Every row gives one point. The points of each table are mixes of a few directions, plus a little noise. Count the directions of each table, and those that both share. Where both have some left over, give the other angles between the two spaces (their principal angles), to ten degrees, smallest first.

First, 5 rows:
+0.21	+0.03	-0.13
-0.15	-0.15	+0.55
-0.20	-0.01	+0.08
-0.76	+0.05	-0.04
+0.90	+0.09	-0.47
Second:
-0.08	+0.39	+0.26
-0.33	-0.22	+0.42
+0.11	-0.43	-0.32
-0.24	+0.15	+0.41
+0.66	+0.29	-0.89
-0.12	-0.17	+0.12
Directions: first 2, second 2, shared 1; angles 90

First (6 x 6):
+0.07	+0.58	-0.67	+0.20	-0.25	-0.13
+0.16	+0.08	+0.42	-0.10	+0.13	-0.20
-0.05	+0.29	-0.49	+0.08	-0.05	+0.01
-0.23	-0.56	+0.29	-0.16	+0.25	+0.27
+0.31	-0.73	+1.10	+0.08	-0.47	-0.03
-0.27	+0.34	-0.65	-0.10	+0.39	+0.08
Second:
+0.29	-0.24	+0.08	+0.05	-0.54	-0.13
-0.05	+0.25	-0.12	-0.21	+0.39	-0.12
-0.32	+0.05	+0.02	+0.14	+0.30	+0.30
+0.81	-0.14	-0.05	-0.36	-0.77	-0.75
-0.49	+0.10	+0.02	+0.20	+0.49	+0.44
-0.48	+0.37	-0.12	-0.07	+0.87	+0.24
+0.56	-0.13	-0.01	-0.21	-0.59	-0.50
-0.32	-0.27	+0.18	+0.45	-0.16	+0.53
Directions: first 3, second 2, shared 1; angles 50

First:
-0.04	-0.28	-0.50	+0.26	-0.11	-0.18	+0.02	+0.04	-0.47	+0.51	+0.25
+0.60	+0.09	-0.09	+0.29	-0.13	+0.41	-1.20	-0.46	-1.09	-0.36	+0.37
+0.21	+0.31	+0.44	-0.13	+0.23	+0.18	+0.53	+0.74	+0.44	+0.18	-0.50
-0.20	-0.14	-0.19	+0.03	+0.02	-0.22	+0.52	+0.31	+0.18	+0.45	-0.07
-0.38	-0.29	-0.37	+0.04	-0.07	-0.35	+0.40	-0.02	+0.13	+0.36	+0.13
-0.09	-0.02	-0.01	-0.02	+0.08	-0.10	+0.49	+0.40	+0.25	+0.34	-0.18
-0.25	-0.09	-0.01	-0.12	-0.10	-0.10	-0.27	-0.59	+0.13	-0.46	+0.20
+0.16	+0.41	+0.71	-0.36	+0.09	+0.36	-0.49	-0.42	+0.42	-1.03	-0.19
Second, 9 rows:
+0.01	-0.08	-0.18	+0.12	+0.02	-0.08	+0.29	+0.36	-0.10	+0.47	-0.04
-0.37	-0.13	-0.22	-0.16	-0.05	-0.31	+0.32	+0.57	-0.06	+0.57	+0.35
-0.37	+0.20	+0.62	-0.58	-0.09	+0.10	-0.77	-1.36	+0.74	-1.69	+0.14
-0.06	+0.08	+0.11	-0.13	+0.04	-0.02	+0.15	+0.29	+0.12	+0.10	-0.01
+0.08	-0.12	-0.13	+0.24	+0.04	-0.02	+0.34	-0.16	+0.19	+0.11	-0.35
+0.40	-0.27	-0.35	+0.71	+0.09	+0.08	+0.56	-0.54	+0.20	+0.19	-0.86
+0.12	-0.07	-0.29	+0.12	-0.12	+0.01	-0.45	+0.23	-0.81	+0.36	+0.50
+0.26	+0.17	+0.13	-0.01	+0.04	+0.19	-0.23	+0.37	-0.32	+0.10	+0.07
-0.07	+0.21	+0.30	-0.32	+0.02	+0.07	-0.21	+0.24	+0.05	-0.21	+0.20
Directions: first 3, second 4, shared 3

First:
+0.21	-0.25	+0.20	-0.14	+0.10	+0.31	-0.03	-0.01	-0.22	+0.18	+0.06	+0.20	+0.12	+0.35	-0.18	-0.16	+0.11	+0.16
+0.05	+0.03	-0.41	-0.27	-0.08	+0.08	+0.29	+0.39	+0.00	+0.11	+0.04	-0.09	+0.00	-0.36	+0.17	-0.37	-0.30	-0.67
-0.04	-0.21	+0.15	+1.19	-0.27	+0.24	-0.82	-1.12	+0.09	-0.20	+0.42	-1.04	+0.69	-0.16	+0.95	+0.55	+1.10	+0.62
+0.20	-0.13	+0.35	-0.67	+0.40	+0.10	+0.14	+0.40	-0.29	+0.14	-0.23	+0.87	-0.38	+0.58	-0.74	-0.16	-0.33	+0.11
+0.09	-0.19	-0.35	+0.80	-0.01	+0.36	-0.90	-0.66	-0.03	-0.31	+0.40	-1.06	+0.41	-0.74	+1.41	+0.36	+0.84	-0.46
-0.11	+0.15	+0.02	-0.11	+0.02	-0.23	+0.13	+0.13	+0.09	-0.06	-0.13	+0.17	-0.19	+0.01	-0.21	+0.06	-0.20	+0.05
-0.14	+0.11	+0.25	+0.22	+0.06	-0.23	-0.22	-0.25	+0.09	-0.19	-0.10	+0.05	-0.13	+0.14	-0.10	+0.39	+0.14	+0.45
-0.02	+0.10	-0.20	-0.40	-0.15	-0.09	+0.59	+0.47	+0.06	+0.21	-0.08	+0.21	-0.06	-0.02	-0.35	-0.42	-0.50	-0.28
-0.06	-0.01	+0.16	+0.22	-0.25	-0.03	+0.17	-0.20	+0.09	+0.13	+0.06	-0.10	+0.25	+0.23	-0.19	-0.04	+0.10	+0.47
-0.08	+0.11	+0.02	-0.18	-0.08	-0.16	+0.34	+0.20	+0.08	+0.09	-0.11	+0.21	-0.09	+0.12	-0.36	-0.13	-0.28	+0.08
-0.09	+0.28	-0.19	-0.65	+0.26	-0.35	+0.31	+0.66	+0.04	-0.11	-0.33	+0.56	-0.62	-0.16	-0.38	-0.08	-0.68	-0.53
Second (9 x 18):
-0.12	+0.08	+0.37	+0.04	+0.14	+0.22	-0.09	+0.66	-0.19	-0.36	+0.14	+0.67	-0.30	+0.07	-0.08	+0.73	-0.28	+0.26
+0.01	-0.19	+0.08	+0.37	-0.16	+0.31	-0.43	+0.26	-0.45	-0.14	+0.43	+0.20	+0.29	+0.14	+0.53	+0.24	-0.11	+0.17
-0.01	-0.17	+0.48	-0.12	+0.19	+0.07	-0.23	-0.16	-0.09	+0.01	-0.15	+0.25	-0.14	+0.40	-0.43	+0.26	+0.19	+0.41
-0.11	+0.01	-0.22	-0.23	-0.18	-0.80	+0.00	-0.74	+0.17	+0.38	-0.44	-0.36	+0.09	+0.31	-0.38	-0.79	-0.06	+0.05
+0.15	+0.08	-0.21	-0.08	+0.35	-0.65	-0.45	-0.84	+0.03	+0.02	-0.37	-0.14	-0.17	+0.24	+0.05	-0.40	+0.21	+0.02
+0.15	-0.13	+0.20	-0.12	+0.05	+0.34	+0.10	+0.38	-0.27	+0.06	+0.17	+0.47	+0.04	+0.30	-0.15	+0.00	-0.17	+0.17
+0.04	+0.61	-0.64	-0.61	+0.23	-0.97	+0.70	-0.06	+0.46	+0.11	-0.59	+0.15	-0.54	-0.13	-0.47	-0.78	-0.55	-0.46
-0.37	+0.00	-0.26	+0.51	-0.71	+0.49	+0.40	+0.29	+0.44	-0.03	+0.39	-1.05	+0.47	-1.06	+0.57	+0.37	+0.23	-0.51
+0.26	-0.29	+0.20	+0.22	+0.08	+1.01	+0.01	+0.20	-0.09	-0.04	+0.43	-0.19	+0.26	-0.27	+0.35	+0.38	+0.54	-0.10
Directions: first 4, second 6, shared 3; angles 40

First, 8 rows:
+0.53	-0.36	-0.11	+0.34	-0.39	-0.20	-0.34	+0.08	+0.20	+0.19	+0.07	-0.31	-0.02	-0.31	+0.64	-0.01	+0.32	+0.00	+0.16	+0.43	+0.42	-0.14	-0.37	+0.21
+0.11	-0.26	-0.43	+0.83	-0.18	+0.14	+0.31	-0.17	-0.11	-0.13	-0.42	+0.02	+0.50	-0.39	-0.36	-0.14	-0.57	+0.33	+0.28	-0.33	-0.14	-0.13	-0.06	-0.45
-0.28	+0.14	+0.13	-0.01	-0.36	+0.12	+0.44	-0.06	-0.06	+0.00	-0.28	+0.23	+0.37	-0.07	-0.36	+0.01	-0.08	+0.26	-0.32	-0.07	-0.36	-0.08	-0.27	-0.04
-0.25	+0.31	+0.13	-0.63	+0.82	+0.00	-0.27	+0.04	-0.08	-0.12	+0.41	+0.05	-0.58	+0.52	-0.09	+0.05	-0.01	-0.42	+0.08	-0.21	+0.05	+0.27	+0.67	+0.01
-0.59	+0.62	+0.36	-1.16	+1.12	+0.05	-0.23	+0.07	-0.15	-0.17	+0.54	+0.19	-0.79	+0.85	-0.28	+0.11	+0.05	-0.57	-0.11	-0.32	-0.12	+0.41	+0.91	+0.08
+0.30	-0.37	-0.30	+0.80	-0.60	+0.02	+0.22	-0.09	+0.04	+0.04	-0.40	-0.07	+0.55	-0.53	+0.01	-0.09	-0.20	+0.38	+0.13	+0.05	-0.01	-0.24	-0.46	-0.17
+0.53	-0.53	-0.34	+0.95	-0.78	-0.06	+0.08	-0.05	+0.12	+0.12	-0.38	-0.21	+0.54	-0.66	+0.29	-0.09	-0.06	+0.39	+0.19	+0.24	+0.17	-0.30	-0.64	-0.08
-0.36	+0.47	+0.56	-1.12	+0.37	-0.08	-0.22	+0.17	+0.04	+0.08	+0.47	+0.11	-0.58	+0.59	+0.15	+0.17	+0.54	-0.39	-0.41	+0.20	-0.01	+0.22	+0.22	+0.43
Second:
-0.26	+0.03	+0.41	-0.31	-0.24	-0.10	-0.02	-0.02	-0.08	-0.64	-0.08	+0.23	+0.10	+0.47	+0.01	+0.15	-0.42	+0.07	-0.35	-0.30	-0.05	-0.41	+0.13	-0.09
-0.13	+0.02	+0.20	-0.15	-0.11	-0.05	-0.01	-0.01	-0.04	-0.31	-0.04	+0.11	+0.05	+0.23	+0.01	+0.07	-0.21	+0.03	-0.17	-0.15	-0.03	-0.19	+0.06	-0.05
-0.35	+0.03	+0.53	-0.40	-0.31	-0.14	-0.02	-0.04	-0.10	-0.84	-0.11	+0.31	+0.14	+0.62	+0.01	+0.19	-0.55	+0.09	-0.45	-0.39	-0.06	-0.54	+0.17	-0.13
-0.17	+0.01	+0.27	-0.20	-0.16	-0.07	-0.01	-0.02	-0.05	-0.43	-0.06	+0.16	+0.07	+0.32	+0.00	+0.09	-0.28	+0.05	-0.23	-0.19	-0.03	-0.28	+0.09	-0.06
-0.23	+0.02	+0.35	-0.26	-0.20	-0.09	-0.02	-0.01	-0.06	-0.55	-0.06	+0.20	+0.10	+0.41	+0.01	+0.13	-0.36	+0.05	-0.29	-0.25	-0.04	-0.35	+0.11	-0.08
-0.09	+0.01	+0.14	-0.10	-0.08	-0.04	-0.01	-0.01	-0.03	-0.22	-0.03	+0.08	+0.04	+0.16	+0.00	+0.05	-0.15	+0.02	-0.11	-0.10	-0.01	-0.14	+0.04	-0.04
+0.52	-0.05	-0.79	+0.59	+0.46	+0.19	+0.04	+0.06	+0.14	+1.24	+0.16	-0.46	-0.21	-0.91	-0.02	-0.29	+0.81	-0.12	+0.67	+0.58	+0.09	+0.80	-0.26	+0.19
+0.73	-0.07	-1.12	+0.83	+0.64	+0.28	+0.04	+0.07	+0.20	+1.75	+0.22	-0.65	-0.30	-1.29	-0.03	-0.40	+1.13	-0.17	+0.93	+0.82	+0.13	+1.12	-0.36	+0.26
Directions: first 3, second 1, shared 0; angles 60

First:
-0.36	-0.75	-0.38	-0.25	-0.25	-0.39	-0.14	+0.14	-0.01	+0.28	-0.17	+0.36	-0.33	-0.18	+0.35	-0.13	+0.21	+0.19	-0.21	-0.14	+0.40	-0.33	+0.05	+0.45	-0.03	-0.11	+0.10	-0.60	-0.28	+0.02	-0.23	-0.22
-0.03	+0.38	+0.32	+0.50	+0.14	+0.16	+0.41	-0.13	+0.03	-0.31	+0.12	-0.38	-0.14	+0.13	-0.61	-0.07	+0.15	+0.45	+0.53	-0.08	-0.72	+0.04	-0.37	-0.09	+0.66	+0.20	+0.24	+0.72	-0.08	+0.21	+0.07	-0.58
-0.22	-0.09	-0.36	-0.16	-0.32	-0.35	+0.05	+0.26	-0.19	+0.00	+0.03	+0.29	-0.46	-0.41	+0.51	-0.18	-0.12	+0.52	-0.36	-0.23	+0.32	-0.27	-0.26	+0.26	+0.66	+0.07	+0.03	-0.06	+0.19	+0.19	-0.43	-0.41
+0.51	-0.11	+0.55	-0.09	+0.64	+0.65	-0.47	-0.47	+0.41	+0.17	-0.18	-0.33	+1.13	+0.72	-0.60	+0.46	+0.16	-1.62	+0.31	+0.60	-0.10	+0.50	+0.92	-0.49	-1.99	-0.33	-0.27	-0.51	-0.39	-0.62	+0.85	+1.45
+0.06	-0.15	-0.19	-0.18	-0.16	-0.05	-0.21	+0.02	-0.08	+0.37	-0.04	+0.27	+0.17	+0.23	+0.14	+0.07	-0.09	+0.04	-0.05	-0.03	+0.36	+0.21	+0.15	-0.06	-0.48	-0.09	-0.09	-0.16	+0.23	-0.05	+0.21	+0.10
-0.02	-0.08	-0.10	-0.03	-0.11	-0.05	-0.04	+0.01	-0.05	+0.19	-0.01	+0.12	+0.01	+0.12	+0.01	+0.00	-0.01	+0.17	+0.04	-0.06	+0.12	+0.10	+0.00	+0.00	-0.10	-0.02	+0.03	+0.00	+0.11	+0.03	+0.10	-0.11
-0.14	+0.13	-0.26	+0.04	-0.31	-0.24	+0.16	+0.17	-0.22	+0.05	+0.09	+0.20	-0.36	-0.15	+0.22	-0.15	-0.13	+0.75	-0.06	-0.27	+0.10	-0.05	-0.37	+0.10	+0.69	+0.13	+0.08	+0.30	+0.34	+0.28	-0.22	-0.62
+0.51	+1.45	+0.85	+0.54	+0.65	+0.65	+0.46	-0.19	+0.13	-1.07	+0.35	-0.95	+0.24	-0.27	-0.55	+0.08	-0.30	-0.56	+0.12	+0.31	-1.02	+0.09	-0.27	-0.60	+0.78	+0.31	-0.13	+1.04	+0.12	+0.01	-0.14	+0.41
-0.02	-0.26	-0.26	-0.26	-0.18	-0.14	-0.22	+0.09	-0.09	+0.31	-0.07	+0.31	+0.05	+0.02	+0.33	+0.03	-0.09	-0.01	-0.22	-0.04	+0.45	+0.04	+0.15	+0.06	-0.35	-0.10	-0.10	-0.34	+0.14	-0.05	+0.02	+0.13
-0.30	-0.52	-0.18	-0.10	-0.08	-0.26	-0.02	+0.08	+0.05	+0.04	-0.13	+0.13	-0.29	-0.22	+0.16	-0.12	+0.23	+0.08	-0.11	-0.08	+0.11	-0.34	+0.01	+0.37	+0.15	-0.05	+0.11	-0.41	-0.36	+0.01	-0.25	-0.17
Second:
+0.05	+0.27	+0.58	-0.05	+0.62	+0.77	+0.44	+0.95	+0.34	+0.43	-0.19	-0.28	+0.58	-0.12	+0.04	-0.16	+0.42	-0.43	-0.63	-0.17	+0.11	-0.81	+0.14	+0.22	-0.43	+0.34	-0.07	+0.22	-0.38	+0.43	-0.06	-0.28
+0.10	+0.17	+0.37	-0.06	+0.11	+0.02	-0.13	-0.12	+0.24	-0.47	-0.05	+0.10	+0.03	+0.23	-0.33	+0.34	-0.46	-0.32	+0.08	+0.16	-0.39	+0.57	+0.13	+0.28	+0.45	-0.09	-0.25	-0.18	-0.06	+0.18	+0.01	+0.31
-0.64	+0.12	-0.17	-0.16	+0.68	+0.31	+0.36	+0.76	-0.44	+0.20	+0.44	+0.14	+1.17	-0.30	+0.01	-0.66	+0.90	-0.12	-0.06	+0.58	+0.66	-1.30	+0.32	-0.39	+0.07	+0.52	+0.38	+0.83	-1.00	+0.47	+0.40	+0.00
+0.22	+0.23	+0.63	-0.07	+0.21	+0.11	-0.09	-0.17	+0.41	-0.55	-0.16	+0.09	+0.02	+0.29	-0.44	+0.55	-0.67	-0.49	-0.03	+0.18	-0.63	+0.73	+0.13	+0.44	+0.51	-0.20	-0.42	-0.28	-0.01	+0.29	-0.01	+0.31
-0.04	+0.16	-0.11	-0.04	-0.34	-0.26	-0.51	-0.02	+0.03	-0.69	+0.23	+0.10	-0.18	+0.39	-0.29	-0.05	-0.29	-0.06	+0.62	+0.02	+0.07	+0.88	+0.26	+0.08	+0.60	+0.22	+0.05	-0.25	-0.08	-0.17	-0.07	+0.65
+0.08	-0.40	-0.67	+0.17	-0.59	-0.35	-0.04	-0.37	-0.30	+0.58	-0.07	-0.13	-0.66	-0.24	+0.52	-0.22	+0.27	+0.67	+0.03	-0.44	+0.31	-0.20	-0.38	-0.34	-0.64	-0.17	+0.25	-0.09	+0.59	-0.58	-0.15	-0.43
+0.22	-0.20	-0.20	+0.11	-0.43	-0.28	-0.13	-0.47	+0.00	+0.11	-0.15	-0.05	-0.62	+0.00	+0.17	+0.17	-0.24	+0.29	+0.05	-0.28	-0.14	+0.38	-0.25	-0.01	-0.20	-0.28	-0.04	-0.29	+0.54	-0.35	-0.15	-0.15
+0.01	-0.35	-0.43	+0.10	-0.26	-0.32	+0.10	-0.54	-0.29	+0.40	-0.06	+0.04	-0.35	-0.26	+0.32	+0.02	+0.08	+0.45	-0.06	-0.06	+0.02	-0.24	-0.33	-0.27	-0.36	-0.34	+0.09	+0.04	+0.39	-0.27	+0.03	-0.39
Directions: first 4, second 4, shared 0; angles 50, 80, 80, 90
